Each row is a point. Each copy is the shape, with its points in the same order, turned, moved and blurred by noise. Say if it was mirrored as well.

Shape (6 x 3):
[[ 0.60  0.22 -0.37]
 [-0.20  0.04 -0.04]
 [ 0.04  0.26  0.10]
 [ 0.00  0.09  0.23]
 [ 0.07 -0.37  0.23]
 [ 0.36 -0.47 -0.18]]
Copy 1, 6 rows:
[[ 0.17 -0.49  0.59]
 [-0.11  0.08 -0.07]
 [ 0.21  0.04  0.05]
 [ 0.21  0.00 -0.12]
 [ 0.07 -0.38 -0.36]
 [-0.13 -0.69 -0.09]]
Copy 1 is: mirrored
Copy 2:
[[-0.16  0.61  0.00]
 [-0.01 -0.28 -0.17]
 [ 0.25  0.02 -0.12]
 [ 0.26 -0.12  0.05]
 [-0.01 -0.25  0.41]
 [-0.41  0.06  0.45]]
Copy 2 is: mirrored

Shape, 7 rows:
[[-0.32 -0.11  0.37  0.01]
 [ 0.23 -0.07  0.58  0.02]
 [ 0.25  0.64 -0.60  0.32]
 [-0.15  0.06 -0.03 -0.11]
 [ 0.45  0.09 -0.13 -0.25]
 [ 0.03  0.23  0.06  0.16]
 [ 0.12 -0.26 -0.02  0.05]]
Copy 1:
[[-0.35 -0.16 -0.09 -0.23]
 [-0.07 -0.37  0.32 -0.49]
 [ 0.45  0.70  0.31  0.31]
 [-0.10 -0.04 -0.08  0.01]
 [ 0.49 -0.21  0.24  0.09]
 [-0.02  0.15  0.19 -0.13]
 [-0.14 -0.32  0.29  0.17]]
Copy 1 is: only turned
Copy 2:
[[-0.05 -0.43 -0.20 -0.30]
 [ 0.47 -0.47  0.05 -0.09]
 [-0.08  0.42 -0.34  0.74]
 [-0.20 -0.09 -0.03 -0.03]
 [ 0.20  0.17  0.34  0.18]
 [ 0.06 -0.10 -0.19  0.20]
 [ 0.21  0.08 -0.02 -0.24]]
Copy 2 is: only turned

Shape, 11 rows:
[[ 0.40 -0.14 -0.04  0.27  0.01 -0.54]
 [ 0.04 -0.02  0.20  0.10  0.18  0.19]
 [ 0.56  0.03  0.19 -0.20 -0.21  0.25]
 [ 0.18 -0.35 -0.33 -0.23 -0.01 -0.38]
 [ 0.21  0.19  0.22  0.83  0.14  0.29]
 [-0.37 -0.23  0.46 -0.15  0.20 -0.27]
 [ 0.15  0.20 -0.36  0.02  0.10  0.10]
 [-0.01  0.18  0.33 -0.24  0.30 -0.02]
 [-0.03  0.17 -0.03  0.19 -0.10 -0.14]
 [-0.48  0.26  0.11 -0.15  0.21  0.18]
 [ 0.33 -0.30 -0.04 -0.72  0.09 -0.33]]
Copy 1, 11 rows:
[[-0.16 -0.26 -0.24 -0.18  0.12  0.64]
 [ 0.13  0.22  0.11 -0.24  0.21 -0.02]
 [-0.30 -0.26 -0.05 -0.21  0.47 -0.30]
 [ 0.10 -0.46 -0.27 -0.15 -0.33  0.18]
 [ 0.06  0.42  0.19  0.12  0.71  0.47]
 [-0.09  0.44 -0.14 -0.37 -0.44  0.07]
 [ 0.17 -0.13  0.24  0.19  0.15  0.08]
 [-0.13  0.23  0.25 -0.35 -0.15 -0.10]
 [-0.15  0.10  0.03  0.13 -0.04  0.26]
 [ 0.08  0.47  0.31  0.18 -0.25 -0.24]
 [-0.08 -0.50 -0.03 -0.55 -0.39 -0.28]]
Copy 1 is: mirrored
Copy 2, 11 rows:
[[ 0.23 -0.40  0.26 -0.49  0.17  0.11]
 [-0.11  0.10 -0.03  0.07  0.07 -0.04]
 [-0.52 -0.17  0.33 -0.08 -0.23 -0.24]
 [ 0.19 -0.13  0.03 -0.64 -0.37  0.04]
 [ 0.11 -0.26  0.19  0.55  0.45 -0.17]
 [-0.17  0.32 -0.25 -0.29  0.15  0.55]
 [ 0.25  0.16  0.27 -0.07 -0.20 -0.30]
 [-0.26  0.43  0.08 -0.22  0.15  0.02]
 [ 0.18  0.07  0.34 -0.02 -0.02  0.18]
 [ 0.00  0.65  0.02  0.11 -0.07  0.20]
 [-0.27  0.09  0.01 -0.90 -0.35 -0.04]]
Copy 2 is: mirrored
Copy 3 (11 x 6):
[[ 0.34  0.26  0.02  0.10 -0.21  0.51]
 [-0.10 -0.14 -0.25  0.07  0.13 -0.03]
 [ 0.39 -0.42 -0.10  0.42 -0.26 -0.12]
 [ 0.15  0.24  0.22 -0.13 -0.52  0.05]
 [ 0.09 -0.42 -0.60 -0.01  0.33  0.53]
 [-0.02  0.48 -0.01  0.02  0.28 -0.33]
 [-0.08 -0.36  0.15 -0.10 -0.23  0.20]
 [-0.20  0.05  0.11  0.36  0.18 -0.12]
 [ 0.20 -0.10  0.15 -0.09  0.16  0.18]
 [-0.30 -0.22  0.19 -0.14  0.36 -0.33]
 [ 0.13  0.28  0.34  0.35 -0.58 -0.27]]
Copy 3 is: mirrored
Copy 4 (11 x 6):
[[ 0.17  0.31 -0.45 -0.03 -0.54 -0.10]
 [ 0.16  0.08  0.26  0.23 -0.11 -0.04]
 [ 0.28 -0.12 -0.22  0.38  0.03  0.42]
 [ 0.01  0.19 -0.24 -0.48 -0.26  0.26]
 [ 0.26  0.57  0.17  0.77 -0.26 -0.27]
 [ 0.39 -0.25  0.29 -0.29 -0.23 -0.40]
 [-0.25  0.33 -0.06  0.12  0.12  0.09]
 [-0.01 -0.32  0.14  0.11 -0.08 -0.19]
 [ 0.14  0.25 -0.11  0.12  0.04 -0.25]
 [-0.02 -0.07  0.42 -0.02  0.30 -0.35]
 [-0.03 -0.41 -0.24 -0.45 -0.20  0.38]]
Copy 4 is: only turned
